Each row of a before or after table is a point. One or more steps were done to the points. Then noise was added and the rows were shuffled. The steps act on how far a point lies along the listed directions, d1 being the first. Name the steps. A step turns or swaps two directions, mirrors them in a line or flattens them onto one, adds a multiple of one to another, or multiplies one. Angles are multiples of 10 degrees, from the lower direction toward the higher: turns from -170 to 170, lines from 10 to 170 but not 90. Use the fewest steps. Two steps may share a direction if one is a turn and the other turns, adds or multiplies; they go together, in the order done. Otherwise the lowest direction goes first.

Directions:
(1): [36 13]
(2): [-13  36]
Before, 10 rows:
[[-16 -24]
 [-43 -36]
 [-23 -15]
 [ 14  32]
 [-17 -24]
 [ -9  49]
 [ 28 -22]
 [ -5   2]
 [ -5  23]
 [  2   4]]
After:
[[ -4   3]
 [ 25  28]
 [-22 -23]
 [ -2  38]
 [-33 -15]
 [  0  15]
 [ 33  -8]
 [-26 -23]
 [-62 -35]
 [  1   7]]
Steps: multiply d1 by 1.3; multiply d2 by 0.7

Directions:
(1): [  3 -47   0]
(2): [-31  -2  36]
Before:
[[  7 -10  -9]
 [ 39 -33 -44]
 [-14 -24  21]
 [-20 -15  37]
 [ 57 -17 -55]
 [ 18  16 -51]
 [ 11 -11  -5]
 [ -4 -29  17]
 [ 22   6 -17]
 [ 35 -49 -23]
 [-17  30  23]]
After, 11 rows:
[[-25 -13  43]
 [-20 -32  33]
 [  9 -49   7]
 [ 49 -21 -45]
 [  2  -9  -5]
 [ -5  31   5]
 [ 24  15 -18]
 [-26 -26  31]
 [ 24 -35 -24]
 [  8 -12  -1]
 [ 30  14 -58]]
Steps: add 0.7 times d1 to d2

Directions:
(1): [ 10 -43 -23  22]
(2): [39 11 22 28]
(3): [ -7 -30  43 -12]
Before:
[[-32  12 -25 -23]
 [ -9  53 -40 -10]
 [ 20 -31 -17  14]
 [-32  -9 -17 -20]
 [-16 -35 -11  -5]
 [-14   4   5 -10]
 [ 23  60 -18  -3]
 [-48 -38  -3 -35]
 [  9  10   8   2]
 [ -2  17 -20   8]
 [-19 -33 -40  -3]]
After (11 x 4):
[[ 20   2 -25  19]
 [  1  -2 -49  13]
 [  3  17  -2   7]
 [ -3  -3  13  -8]
 [-11  29 -37   0]
 [-34  -5   3 -51]
 [ 33  37 -35  32]
 [-24   1 -13  -9]
 [-45  15 -28 -36]
 [  3  22 -33  13]
 [  8 -33  -8   1]]
Steps: multiply d1 by 0.7; swap d2 and d3

Directions:
(1): [ 23  37  -5  11 -46  17]
(2): [-19  20 -42  27   5 -35]
(3): [ 20  -2  32  -1 -14 -53]
(4): [-12 -19 -27 -45 -32 -10]
(5): [ 54  -6 -29 -10  23  -2]
Before, 10 rows:
[[-22   2  11  21  22 -26]
 [-60 -46  16 -53 -23  -1]
 [-15  10  14  23  23 -26]
 [ 21  24   9  34   5 -18]
 [-23  22 -33   2 -39 -23]
 [-20  56 -41  10 -37  26]
 [-54 -36  33 -29 -39   9]
 [-11 -26  30 -16 -13 -17]
 [  0   6  -5  39  41 -19]
 [ 13  17 -42   9 -21  11]]
After:
[[ 55 -46 -12 -33  18 -40]
 [ 21   4  -1 -13  -9  42]
 [ -5  23  -7  33 -20 -27]
 [ -1  20   6  10 -10  54]
 [  9 -37 -10 -34   2  -2]
 [-17  15 -26  12  -3  29]
 [ 55 -46  20 -46  10 -38]
 [ 29  23 -25  -3 -37 -31]
 [ 23  59 -21  38   1 -46]
 [ 16  13 -12 -11   3  37]]
Steps: swap d1 and d2; mirror d3 and d4 in the line at 60 degrees; multiply d5 by -1

Directions:
(1): [ 26   3 -25 -17  26  52 -14 -16]
(2): [43 22 41  3 19  1 27 17]
(3): [ 32  39 -35  -4 -18 -34 -12  -6]
(4): [ 20 -10   7  17 -58  27  14 -18]
(5): [-16  11 -35   6   6   8  60   8]
(6): [-26  37  24 -25  -3   3   8 -45]
Before:
[[ -1 -14   1   4  -6  11  -5  -4]
 [ 15   1   5   5  -9   0  -6   3]
 [ -4   2   4  -6   3   0  -3 -11]
 [-10  17  12  -8  10  -2  17  -4]
 [ -3   5   2  -1  -8   4  20  -4]
 [ -9   6 -18   5   6 -22  17   9]
 [  9   8  -2 -10   1   6   1  -4]
 [ 10  -3   2   2   4   5  -5  -2]
 [  9  10  -4  -2  15   1   8  11]]
After:
[[-15  11 -19  -2   9  -4  32   3]
 [  4  -9  12   0  12  -4 -22   8]
 [-20  -5 -16  16  -6   5  59   8]
 [ 11  -6   4   0   5   1 -17  -3]
 [ -2   3   7  -3  -3  -1  -8 -13]
 [-14  13 -13   0 -11   4  26 -10]
 [  0  -3  -1 -10   5  11   2  -4]
 [  2  -5 -12   7  -3  16  23   7]
 [  9   4  -2  -4   7 -11 -16  -4]]
Steps: flatten d2 and d6 onto the line at 110 degrees; turn d3 and d4 by -170 degrees; multiply d5 by 2.5

Directions:
(1): [ 10   8 -28  29  34  23  45  -2  47 -18 -11]
(2): [ 58  -8 -28 -25  10 -32   9 -22  -2  38 -14]
(3): [ 15  38  27  -7 -51   1  -7 -22  50   1 -11]
(4): [ 14  30  19 -23  37 -14 -10  37  24   8  51]
Before (10 x 11):
[[-28  -5  16  23 -27  26  -8  -7  -7 -18 -21]
 [-13   3   2  11 -29   8   3 -11   6   0 -18]
 [-14 -12 -14  13  47   8  16  23  -8 -18   1]
 [ 26 -25  -7 -11 -51 -18 -10 -35 -33  31 -22]
 [ -1   4  17 -27 -33 -12 -36 -31 -23  20 -19]
 [-34   6  33  11   9   3 -10  38 -10 -15  31]
 [-11   5  -8   5 -20  16  -6   3   4 -16  -3]
 [  5  -7   7 -13   0 -12 -16 -10  -4  17  19]
 [-16   1  29  -4 -20   4 -25  -1  -4 -20  -3]
 [  9   5 -13  -1   3   7   4  -3   7   2 -11]]
After:
[[  8   7  -7   3 -36   2   4 -20  18   9 -26]
 [ 23  11   1   5  -1   7  11 -25  47 -14 -22]
 [ 23  17 -15  -4 -25   2   1 -15  24   2 -20]
 [ 41  29   0   2  10 -17  23   0  54  17   1]
 [-61 -54 -20  50  17  35  18  17 -55 -33   1]
 [-40 -10 -14  31  37  40  13  -4  -7 -30 -12]
 [ -4   4  -4  -9  -5   2 -12   1 -11   1  -3]
 [-21 -21  -4  14  37   9   6   7  -2 -10  25]
 [ 16   1   2 -15   4 -22 -10   1 -13  13  -6]
 [ 33  13  -7   6 -40  10  11 -39  36  12 -46]]
Steps: turn d1 and d2 by 150 degrees; add 1.5 times d2 to d3

Directions:
(1): [ 50   9  -4  39  13   3  -7   0  24 -44  26 -33]
(2): [ -4  -7 -23 -15  47  10 -36 -51 -17  -5 -28 -23]
(3): [-28  -1  60  13   7  55   8  -7  -8   2  10 -28]
Before (11 x 12):
[[ 13   0 -14   4   7   2  -7  -9  -7  -4   0  -6]
 [ -4  -6   6   4  18  25 -13 -24  -8  -3  -1 -18]
 [-18  -9  -7 -23 -19 -21  14  10  -1  20  -4  25]
 [ -7   1 -14 -10  14  -5  -6 -15   1  -6  -9   1]
 [ 15   2 -30 -11   6 -25  -9  -5   0  -9  -4  11]
 [ -1 -11  15  13 -16   6  14  10   5  -5  12  -3]
 [  1  -4 -23  -9  15 -15 -10 -19 -13   3 -15  -2]
 [  9  -1  -6   0  -6 -12   3  12  -7  -2   4   9]
 [  6   3  -1  13   8   6   8   2   3 -18   6  -8]
 [  5   2  -4   3 -17 -25   9  17   6   5  -6  19]
 [-10  -5   3 -11  13  10 -11 -16  -5   7  -7 -16]]
After:
[[ 10   2  17  20 -19  10  14  19  11  -5  26  -1]
 [-14   0  18  -7 -20   5  11  14   1  16   6   3]
 [ 20 -10 -22   9  -6 -18  -1  -2   8 -15   3   3]
 [-10  -6  -9 -11  18  -8 -13 -20 -11   7 -28   3]
 [  3  -2  -6  -2  13  -3  -9  -7 -13  -5  -3  -3]
 [ 28   5  -8  26  11   1   6   5  14 -34  17 -16]
 [-21   2  15  -4   2  13   8  -4   2  -1   1  -1]
 [-25  -3  28   2   2  21  11  -7 -16  12  -3  -6]
 [ 17   4   6  18   2  18   1  -3  -2 -13  13 -16]
 [ -5   0  16   0  21  23  -9 -22  -9 -11   0 -20]
 [-61 -21  -8 -58   1  -8   0 -20 -27  50 -37  31]]
Steps: multiply d1 by 2.5; turn d2 and d3 by 120 degrees

Directions:
(1): [ 23   5  34  -3 -19   9 -12  60  10  31  31 -10  12  24]
(2): [ 31  40  -3  -2  19  -5 -24  -8   6 -46  17 -52  -3   3]
(3): [-41  24  15  42 -17 -10 -12  16 -21 -10 -30 -11 -31  33]
Before, 12 rows:
[[ -3   5  30   5 -16  -2 -10  47  17  26  15 -10  -4  24]
 [ 11  -4  -2   3  10 -12  17   6 -12  -1  -3   0 -15  -3]
 [ 11 -10  13  -3   6  18   3   7   8  10  27   5  10 -16]
 [  8   1  18  -6 -20   6 -12  53   8  21  27   0   1  25]
 [  4   5  -5   3   3   2  -7  -4  -6  -1   5   0  -3   0]
 [-20 -27  10  10 -18  -1   0  10   0  44 -25  40  -1   1]
 [-23 -26  18   0  -8   8   5  25   2  37  -3  28   9   3]
 [ 60  27 -22 -35  29  -8  -7 -26  12 -36  35 -34  11 -12]
 [  5  34  -1   0   6 -11 -24  14  -6 -40  -2 -31  -8  13]
 [ -6  -9 -18 -13   3  -4  17 -21  -4 -12   1  12  12 -29]
 [ -6  26  12  23  -2 -13 -15   0   3 -22 -23 -22 -20  27]
 [-14 -13 -13   7   8   2   7 -21  -5  -2 -17  17 -14 -26]]
After (12 x 14):
[[ 41 -15   9 -39  -8   9  11  33  14  41  42  17  25   3]
 [-45 -23  -1   7  -9  -8  16  -8   4  20 -26  29 -13  -2]
 [ 17  16   0   3  16   0 -17  -5   1 -24   8 -23 -11 -15]
 [-37 -33 -18  -1 -13  -2  17  -5  -7  14 -16  42 -10  -5]
 [-10   2  22  -1 -25   0 -11  56  -8  22   4  10   0  25]
 [ 15  11  -7 -19   6  -3   1  -7   3 -25  20 -16  17 -18]
 [  4   1   1   4  -2   2  -7   3  -5   4   7   3  -3   2]
 [ -4 -17   0   0  10  12   9 -14   6   3   9  18   4 -29]
 [-11   3 -23  10  18 -15  -9 -45   0 -26 -33  -5 -16 -16]
 [ 15  -3   1  -1   9 -11  15  10 -14  -5   2  -5 -14   0]
 [-12  12  28  22 -22  -6 -13  36   8  15 -12   0 -14  36]
 [-29  -8 -15   0  21  -5   3 -39  -4 -20 -24  10  -6 -18]]
Steps: turn d1 and d2 by -110 degrees; add 0.3 times d3 to d1
